Rows are points. Examples show where two turns around zero, p and q, send a point. Where does a point land after both, in the order given? Backwards means that the second turn is done in reverse. Each puzzle has new turns, and all numbers are rounded.

Turn p:
[-1.86  0.79 -0.50] -> [-1.73  1.14 -0.19]
[-1.34 -1.49 -1.76] -> [-2.07 -1.39 -0.95]
[1.52 0.04 0.06] -> [ 1.44 -0.34 -0.34]
[-0.33  1.63  0.55] -> [0.18 1.73 0.20]
[ 2.01 -0.97  1.65] -> [ 2.18 -1.14  1.28]
Turn q:
[ 0.78 -1.65 -1.66] -> [-2.12 -1.13  0.57]
[2.41 0.16 1.14] -> [ 1.46 -1.90  1.18]
[-1.03 -1.89 -1.63] -> [-2.62  0.61  0.28]
[-1.34  1.06  1.52] -> [ 1.53  1.66 -0.34]
[-0.07  1.05 -0.03] -> [ 0.61 -0.04 -0.86]
[-0.75  1.26  0.66] -> [ 1.13  0.80 -0.82]
Where do these land?
q, then p: [-0.30 -0.98 -1.98] -> [-2.21  0.21  0.21]
q, then p backwards: [-1.18  1.56 -1.35] -> [ 0.17  0.99 -2.15]
p, then q: [-0.30 -0.27  1.77] -> [1.49 0.39 0.96]
q, then p: [ 1.78 -0.31  1.56] -> [ 1.53 -1.13  1.44]

Turn p:
[ 1.20 -1.28  0.44 -0.64 -0.25 -0.81] -> [-0.32 -0.66 -0.61  0.87 -0.50 -1.58]
[ 1.12  0.34 -0.16  1.90 -1.65 -0.88] -> [ 0.39  1.11  0.92 -0.82 -2.05 -1.18]
[ 0.99 -0.35  1.75  2.01 -0.59 -0.77] -> [ 0.60 -0.71  1.94 -0.46 -1.31 -1.61]
[-2.13  1.05  0.65 -2.26  0.23  0.48] -> [-1.84 -0.24 -0.36 -0.65  2.49  1.12]
[-0.49 -0.46 -0.18  0.83  0.40 -1.50] -> [ 0.39  0.88  1.04  1.00  0.27 -0.71]
[-1.21  0.49 -1.21 -1.63  0.10  1.32] -> [-0.91  0.34 -1.41 -0.07  0.93  1.94]
[ 1.25  2.37 -2.57 -1.11  2.39  2.26] -> [ 2.68  0.37 -3.24 -1.28  1.11  2.27]
[-0.73 -2.16  1.28  0.90 -0.63 -0.11] -> [-0.99 -1.09  1.71  1.41 -0.95 -0.27]
Turn q:
[-1.31  0.34 -0.81 -0.83  1.66  2.55] -> [-0.82  0.47  0.78 -2.05  2.53 -0.57]
[-0.67  1.41  0.02 -1.24 -1.57  1.79] -> [ 1.38  2.09 -0.17 -0.82  0.85 -1.40]
[ 1.19  0.98  0.94  0.04 -1.00  0.53] -> [ 1.94  0.34  0.04  0.77  0.23 -0.09]
[ 1.59 -0.41 -1.56 -1.06  2.13 -1.96] -> [-0.59 -3.45 -1.01 -0.92 -0.67 -0.32]
[-1.23 -0.81  2.13  0.96  0.05 -1.83] -> [-1.35  0.16  1.54  2.12 -1.50  0.02]
[ 0.24 -1.26 -0.67  2.38 -0.92  0.66] -> [-0.31  1.00 -0.68  0.38  0.04  2.71]
[-0.86 -1.96  0.43 -0.71  1.11  0.26] -> [-1.24 -0.29  1.73 -1.24 -0.54  0.37]
[ 1.06  1.71 -0.48  0.45 -1.46 -2.00] -> [ 0.99 -0.33 -2.24  1.75 -0.96 -0.74]
Where do these land?
q, then p: [-0.30  0.86 -1.90  1.68  0.07  1.18] -> [ 1.53  0.60 -0.93  0.38  1.08  1.95]
q, then p: [-1.46 -1.40  0.11 -2.05  0.46  1.88] -> [-1.63 -0.98 -0.62 -0.99  2.47 -1.00]
q, then p: [-0.75  0.47 -0.16 -1.23 -1.26 -0.72] -> [-0.55  1.61 -0.17 -0.58 -0.03 -1.08]
p, then q backwards: [ 0.05 -0.80  1.73  0.60 -0.39 -1.21] -> [-0.74  0.33  1.39 -1.16  1.13 -0.65]
q, then p: [-0.82 -0.42  0.88 -1.78  2.15 -1.70] -> [-2.09 -0.26  1.74  1.65  0.39 -1.40]
q, then p: [ 1.78  0.46  1.84  0.37 -2.41 -1.65] -> [ 0.80  0.51  0.39 -1.30 -3.39 -1.10]
p, then q: [ 2.19 -1.63 -0.60  1.35  0.63 -0.33] -> [ 1.28 -0.11 -1.50  1.14 -1.46  1.68]
p, then q: [ 0.64  0.29 -0.24 -0.95 -0.11  2.03] -> [-0.04  0.59 -0.48 -2.17 -0.01  0.54]
q, then p: [-1.32  2.15 -1.66  2.01  0.85  0.52] -> [2.10 1.42 0.46 1.19 1.66 1.83]
